Each row is a point. To make a cloud, some directions were put in groups of two or more. Within a group, all points are equally far from the middle, so they leave a hole (a ring in 2 directions, a hollow ball in 3). The other directions are filled evenly. Then the cloud was stretched, turned, moved and blurred a little. Count the holes, and give their numbers of directions, smallest first.

Cloud, 19 rows:
|  .20 | -.49 |  .39 |
| -.07 |  .32 | -.24 |
| -.52 | -.28 |  .07 |
|  .12 | -.58 |  .64 |
| -.09 |  .15 |  .39 |
|  .00 |  .22 |  .60 |
| -.52 |  .12 |  .20 |
|  .13 |  .13 |  .32 |
|  .00 | -.53 |  .05 |
| -.09 | -.26 | -.26 |
| -.09 | -.48 |  .11 |
|  .27 | -.36 | -.17 |
| -.26 |  .13 |  .24 |
| -.10 | -.36 |  .00 |
| -.08 | -.59 |  .29 |
| -.37 |  .26 | -.22 |
| -.23 | -.53 |  .23 |
|  .14 |  .21 |  .35 |
|  .11 | -.14 |  .59 |
Holes: 0

Cloud (22 x 3):
|  .32 |  .18 | -.03 |
| -.12 | -.25 |  .21 |
| -.05 | -.39 |  .41 |
|  .03 |  .24 | -.17 |
|  .42 |  .14 |  .58 |
|  .15 | -.37 | -.27 |
| -.43 |  .03 |  .27 |
|  .20 |  .25 |  .41 |
|  .25 | -.43 |  .04 |
|  .10 | -.48 | -.38 |
| -.08 |  .50 | -.01 |
| -.04 | -.62 |  .20 |
| -.10 | -.32 | -.47 |
| -.57 |  .03 |  .48 |
| -.34 |  .38 | -.15 |
|  .48 | -.34 |  .39 |
|  .56 |  .03 | -.21 |
|  .16 | -.01 | -.02 |
| -.36 | -.08 | -.25 |
|  .04 | -.21 |  .42 |
| -.52 |  .11 |  .19 |
| -.30 |  .17 |  .57 |
Holes: 0

Cloud, 19 rows:
|  .04 | -.19 | -.65 |
| -.45 | -.28 |  .25 |
| -.13 |  .10 |  .44 |
|  .03 | -.21 | -.26 |
| -.06 | -.35 |  .08 |
| -.36 | -.16 |  .23 |
| -.06 | -.79 | -.24 |
| -.25 | -.12 |  .19 |
|  .17 | -.09 |  .16 |
| -.32 | -.33 | -.15 |
| -.08 | -.14 |  .09 |
|  .40 | -.04 |  .00 |
|  .19 | -.81 | -.36 |
|  .36 |  .34 | -.07 |
| -.41 |  .17 | -.22 |
|  .61 | -.24 | -.04 |
|  .15 | -.52 | -.45 |
| -.27 | -.46 | -.18 |
| -.34 | -.25 | -.35 |
Holes: 0

Cloud, 32 rows:
| -.13 |  .62 | -.15 |  .22 |
| -.28 | -.05 | -.58 |  .46 |
| -.05 | -.60 | -.03 |  .20 |
|  .48 |  .27 | -.17 |  .29 |
| -.10 | -.57 | -.03 | -.16 |
| -.28 | -.16 |  .07 |  .11 |
| -.41 | -.22 | -.53 |  .00 |
|  .21 |  .46 | -.64 |  .38 |
|  .25 |  .11 | -.32 | -.48 |
|  .29 |  .20 | -.03 | -.49 |
|  .36 |  .20 | -.42 |  .21 |
| -.22 |  .00 |  .27 | -.19 |
| -.19 | -.32 | -.17 |  .59 |
|  .72 |  .12 | -.01 |  .30 |
| -.02 |  .38 | -.07 | -.16 |
|  .28 | -.09 | -.04 |  .12 |
| -.03 |  .24 | -.28 |  .60 |
|  .00 |  .72 | -.45 | -.27 |
|  .13 |  .22 | -.48 |  .30 |
|  .11 | -.63 | -.07 |  .16 |
|  .47 |  .05 | -.48 |  .09 |
| -.04 |  .20 | -.33 |  .49 |
|  .32 |  .23 | -.14 | -.23 |
| -.05 |  .56 |  .06 |  .29 |
| -.16 |  .30 |  .03 |  .62 |
|  .12 | -.40 | -.31 |  .56 |
| -.23 | -.01 | -.05 |  .08 |
|  .12 | -.17 | -.27 | -.43 |
| -.08 |  .33 | -.47 |  .38 |
|  .31 |  .24 | -.18 |  .16 |
| -.53 |  .03 | -.26 |  .04 |
|  .19 | -.08 | -.09 | -.04 |
Holes: 0

Cloud, 27 rows:
|  .33 |  .32 |  .12 | -.16 |
|  .36 |  .08 | -.23 | -.61 |
|  .00 | -.06 | -.25 |  .46 |
| -.05 |  .19 | -.28 | -.35 |
|  .49 |  .32 |  .14 | -.37 |
|  .16 | -.06 |  .00 | -.81 |
| -.17 | -.17 |  .34 | -.34 |
|  .42 | -.34 |  .52 | -.32 |
|  .54 |  .15 | -.08 | -.43 |
| -.05 |  .06 |  .63 | -.15 |
| -.13 |  .04 | -.21 |  .54 |
|  .30 | -.35 |  .46 | -.17 |
| -.06 | -.46 | -.19 | -.36 |
| -.41 |  .41 | -.30 | -.07 |
| -.22 | -.09 | -.17 | -.39 |
| -.57 | -.29 | -.10 |  .08 |
|  .11 | -.55 |  .28 | -.19 |
|  .35 | -.27 | -.36 |  .17 |
|  .18 | -.03 | -.17 |  .24 |
|  .50 | -.39 |  .22 |  .03 |
| -.23 |  .38 | -.26 | -.19 |
|  .06 | -.19 | -.37 |  .47 |
| -.11 |  .14 |  .09 | -.68 |
|  .44 |  .08 |  .43 | -.17 |
| -.06 | -.10 | -.38 | -.32 |
|  .45 | -.29 |  .01 |  .14 |
|  .05 | -.46 |  .08 | -.47 |
Holes: 1 (2)

Cloud (55 x 6):
|  .18 | -.35 |  .35 | -.15 |  .27 |  .36 |
|  .03 | -.26 |  .20 | -.49 |  .24 | -.14 |
| -.30 | -.16 | -.11 |  .00 |  .49 |  .34 |
| -.46 | -.03 |  .20 | -.65 | -.04 |  .26 |
|  .37 |  .06 |  .02 | -.40 | -.36 |  .44 |
|  .30 |  .43 |  .11 | -.05 | -.40 | -.10 |
|  .51 |  .61 | -.37 | -.09 | -.05 |  .01 |
| -.43 |  .16 |  .14 | -.63 |  .15 |  .21 |
|  .03 | -.16 |  .16 |  .35 | -.22 |  .57 |
|  .13 |  .01 | -.05 |  .16 |  .62 | -.13 |
|  .16 | -.22 | -.33 | -.10 | -.20 |  .61 |
| -.58 |  .12 |  .33 | -.29 | -.22 |  .23 |
|  .49 | -.19 |  .32 |  .16 | -.28 | -.26 |
| -.45 | -.39 |  .57 |  .44 |  .38 |  .16 |
|  .25 |  .16 |  .54 |  .16 |  .30 |  .00 |
|  .27 | -.41 |  .44 | -.20 | -.29 |  .17 |
|  .22 |  .48 |  .02 |  .07 | -.40 | -.04 |
|  .30 | -.30 |  .10 |  .21 |  .02 | -.52 |
| -.08 |  .60 |  .18 |  .01 | -.07 |  .29 |
| -.57 |  .45 |  .52 | -.06 |  .24 |  .01 |
|  .03 |  .27 |  .31 | -.56 |  .16 | -.10 |
|  .43 |  .22 |  .15 |  .30 |  .39 | -.02 |
|  .07 |  .83 |  .10 |  .19 |  .11 |  .09 |
|  .02 |  .19 | -.34 |  .13 | -.06 |  .36 |
| -.21 |  .53 |  .31 |  .30 | -.31 |  .09 |
|  .16 |  .21 | -.18 |  .55 |  .18 | -.08 |
|  .52 |  .09 |  .02 |  .20 |  .40 | -.33 |
| -.06 | -.17 |  .23 |  .30 |  .44 | -.16 |
|  .07 |  .53 |  .57 |  .04 |  .20 | -.05 |
|  .23 |  .30 | -.41 |  .22 |  .43 |  .03 |
| -.71 |  .40 |  .54 |  .00 |  .18 |  .18 |
| -.24 | -.01 | -.23 |  .27 | -.46 | -.17 |
| -.16 |  .28 | -.15 |  .34 | -.34 |  .10 |
|  .13 |  .77 |  .21 | -.37 |  .34 | -.01 |
| -.03 |  .32 | -.18 |  .56 |  .35 |  .03 |
|  .33 |  .50 |  .07 |  .51 |  .08 | -.01 |
| -.55 |  .24 |  .02 |  .17 |  .33 | -.07 |
| -.44 |  .38 |  .05 |  .42 | -.32 | -.38 |
| -.56 |  .37 |  .33 |  .23 | -.32 |  .02 |
|  .18 | -.23 |  .44 | -.05 |  .20 |  .39 |
| -.16 | -.68 |  .24 | -.05 | -.06 |  .01 |
|  .35 |  .58 |  .24 |  .57 |  .16 | -.12 |
| -.20 |  .25 | -.07 |  .55 | -.17 |  .15 |
| -.46 | -.51 |  .49 | -.20 | -.31 | -.15 |
|  .53 |  .41 |  .15 | -.48 |  .31 | -.25 |
|  .27 | -.25 |  .19 |  .39 | -.05 |  .01 |
| -.11 |  .15 |  .27 | -.54 |  .11 | -.19 |
| -.17 |  .03 | -.25 | -.15 | -.13 | -.55 |
| -.54 |  .34 |  .19 | -.52 |  .31 |  .36 |
| -.02 |  .19 |  .43 | -.25 | -.17 | -.47 |
| -.38 | -.21 |  .18 |  .15 | -.11 | -.49 |
|  .33 |  .38 |  .30 |  .39 |  .05 |  .01 |
| -.40 | -.15 |  .33 |  .30 |  .04 | -.53 |
|  .37 | -.30 | -.09 |  .27 | -.10 | -.44 |
| -.06 | -.35 | -.20 |  .08 | -.05 |  .51 |
Holes: 1 (3)

Cloud:
|  .03 | -.10 | -.52 |  .52 | -.42 |  .22 |
| -.20 | -.05 | -.70 |  .50 |  .21 |  .22 |
| -.64 | -.16 |  .17 |  .29 | -.12 | -.16 |
| -.12 | -.22 |  .26 |  .13 |  .18 |  .05 |
| -.14 |  .31 |  .18 | -.01 |  .41 |  .16 |
| -.22 | -.04 |  .07 |  .04 | -.19 | -.20 |
|  .68 |  .36 |  .23 | -.04 | -.38 | -.08 |
|  .40 |  .24 | -.13 | -.15 |  .13 |  .70 |
|  .33 | -.12 |  .05 | -.41 | -.46 |  .45 |
|  .14 |  .61 | -.13 | -.30 | -.02 |  .66 |
| -.49 |  .21 | -.24 | -.20 |  .13 |  .55 |
| -.12 | -.08 |  .66 |  .39 | -.33 | -.23 |
|  .04 | -.07 | -.28 |  .40 | -.60 |  .15 |
|  .01 |  .28 |  .06 |  .38 | -.09 |  .35 |
|  .15 | -.21 | -.07 |  .48 |  .10 |  .50 |
| -.38 | -.08 | -.22 |  .16 | -.84 |  .10 |
| -.60 |  .16 |  .16 |  .31 |  .08 |  .18 |
|  .56 |  .10 | -.59 |  .54 | -.24 |  .18 |
| -.42 | -.12 | -.11 | -.29 | -.32 |  .18 |
|  .19 | -.12 | -.12 |  .34 |  .48 | -.18 |
|  .50 |  .05 |  .24 | -.18 | -.26 | -.35 |
|  .50 |  .44 |  .08 |  .12 |  .15 |  .27 |
|  .63 |  .01 | -.23 |  .46 | -.48 | -.28 |
| -.15 |  .01 | -.07 | -.13 |  .50 |  .75 |
|  .53 | -.06 | -.08 |  .54 |  .27 |  .00 |
| -.41 | -.11 |  .28 |  .35 |  .02 | -.31 |
| -.16 | -.37 |  .61 | -.14 |  .07 |  .08 |
|  .21 |  .24 |  .20 |  .27 | -.69 | -.14 |
| -.51 | -.17 |  .01 | -.02 |  .12 |  .39 |
| -.39 | -.15 |  .00 | -.38 |  .40 |  .34 |
|  .20 |  .35 |  .00 | -.07 | -.25 |  .55 |
| -.28 |  .31 |  .27 |  .28 |  .25 |  .17 |
|  .22 |  .40 | -.56 |  .23 | -.29 |  .41 |
| -.19 | -.10 | -.29 | -.13 |  .47 |  .12 |
| -.47 | -.25 | -.06 |  .39 | -.15 | -.36 |
|  .47 |  .20 | -.07 |  .65 |  .29 | -.04 |
| -.12 | -.29 | -.18 |  .39 | -.09 |  .37 |
| -.35 | -.16 |  .07 | -.21 |  .35 |  .49 |
| -.11 |  .03 | -.10 | -.10 | -.06 |  .11 |
|  .10 | -.02 | -.12 | -.24 |  .10 | -.53 |
| -.36 | -.31 |  .40 |  .46 |  .04 | -.35 |
|  .11 |  .22 |  .42 |  .04 | -.67 | -.14 |
|  .09 | -.01 |  .54 |  .12 | -.35 | -.13 |
|  .10 | -.28 |  .05 |  .59 |  .10 |  .09 |
| -.07 |  .22 | -.53 |  .05 | -.26 |  .10 |
|  .63 |  .52 | -.03 |  .64 | -.10 | -.12 |
| -.20 |  .09 | -.51 | -.14 |  .30 |  .45 |
| -.03 |  .34 | -.14 | -.20 |  .04 |  .51 |
| -.03 |  .13 |  .27 |  .61 |  .08 |  .02 |
| -.40 | -.22 |  .64 |  .32 | -.02 | -.32 |
|  .19 |  .09 |  .22 |  .14 |  .25 |  .59 |
| -.22 |  .06 |  .12 |  .36 | -.18 | -.04 |
Holes: 0

Cloud (48 x 6):
|  .18 |  .04 | -.05 |  .58 |  .41 | -.23 |
|  .39 |  .33 |  .09 |  .65 | -.13 |  .19 |
| -.21 | -.18 |  .16 | -.47 | -.24 | -.24 |
|  .03 |  .63 | -.13 |  .43 |  .29 |  .24 |
| -.14 | -.14 |  .03 | -.89 |  .14 | -.09 |
| -.60 | -.43 |  .28 | -.38 | -.29 |  .31 |
| -.05 |  .21 |  .26 |  .10 | -.48 |  .51 |
|  .06 |  .29 |  .08 | -.20 |  .06 |  .46 |
| -.08 | -.01 |  .23 | -.02 | -.53 |  .22 |
|  .51 |  .44 |  .09 | -.05 |  .10 | -.01 |
| -.63 | -.61 |  .38 | -.36 | -.23 |  .62 |
|  .47 |  .48 |  .12 | -.07 | -.24 | -.40 |
| -.35 | -.20 |  .26 |  .86 |  .08 |  .17 |
| -.15 |  .63 | -.39 |  .05 |  .00 | -.06 |
| -.21 |  .31 |  .22 | -.25 |  .02 | -.30 |
|  .45 |  .40 | -.34 |  .36 | -.07 |  .10 |
|  .09 |  .29 |  .22 |  .91 |  .12 |  .05 |
|  .27 |  .08 | -.28 |  .16 | -.30 |  .19 |
| -.01 |  .09 | -.04 | -.65 | -.38 | -.17 |
| -.02 |  .35 | -.28 |  .11 | -.15 |  .46 |
| -.28 | -.16 |  .38 | -.55 |  .20 |  .32 |
| -.38 | -.39 |  .17 | -.24 |  .14 |  .60 |
|  .10 |  .11 |  .00 | -.17 | -.53 |  .01 |
| -.13 |  .34 | -.06 |  .06 |  .34 | -.38 |
|  .06 |  .29 |  .59 | -.35 | -.01 | -.12 |
| -.20 | -.04 |  .18 | -.53 |  .26 | -.21 |
|  .00 | -.19 | -.21 |  .30 |  .04 | -.42 |
|  .08 |  .56 | -.53 |  .14 | -.03 | -.22 |
| -.40 | -.62 |  .36 | -.10 | -.42 |  .50 |
| -.11 |  .07 | -.15 | -.60 | -.22 | -.14 |
|  .14 |  .42 | -.17 | -.19 | -.52 |  .06 |
| -.12 |  .35 | -.24 | -.31 | -.30 |  .06 |
| -.16 | -.44 |  .61 | -.15 |  .07 |  .12 |
| -.38 | -.14 |  .47 | -.01 |  .00 |  .04 |
| -.54 | -.23 |  .10 | -.26 |  .09 |  .46 |
| -.34 | -.45 | -.10 | -.56 | -.19 |  .55 |
|  .05 |  .00 | -.48 |  .10 |  .16 | -.21 |
|  .09 | -.01 | -.21 |  .48 |  .15 | -.50 |
| -.35 |  .20 | -.10 | -.04 |  .30 | -.16 |
|  .28 |  .00 | -.30 |  .39 |  .17 |  .09 |
| -.47 | -.36 | -.27 | -.02 | -.12 |  .43 |
|  .25 |  .29 |  .20 |  .02 |  .20 |  .19 |
| -.58 | -.17 |  .19 | -.32 | -.07 |  .15 |
| -.12 | -.01 | -.20 |  .11 | -.36 |  .48 |
| -.23 |  .11 |  .22 |  .29 |  .03 |  .55 |
| -.22 | -.18 |  .07 |  .38 |  .12 | -.39 |
| -.19 | -.41 |  .38 | -.13 |  .06 |  .62 |
| -.17 |  .15 |  .01 |  .62 | -.31 |  .50 |
Holes: 1 (4)
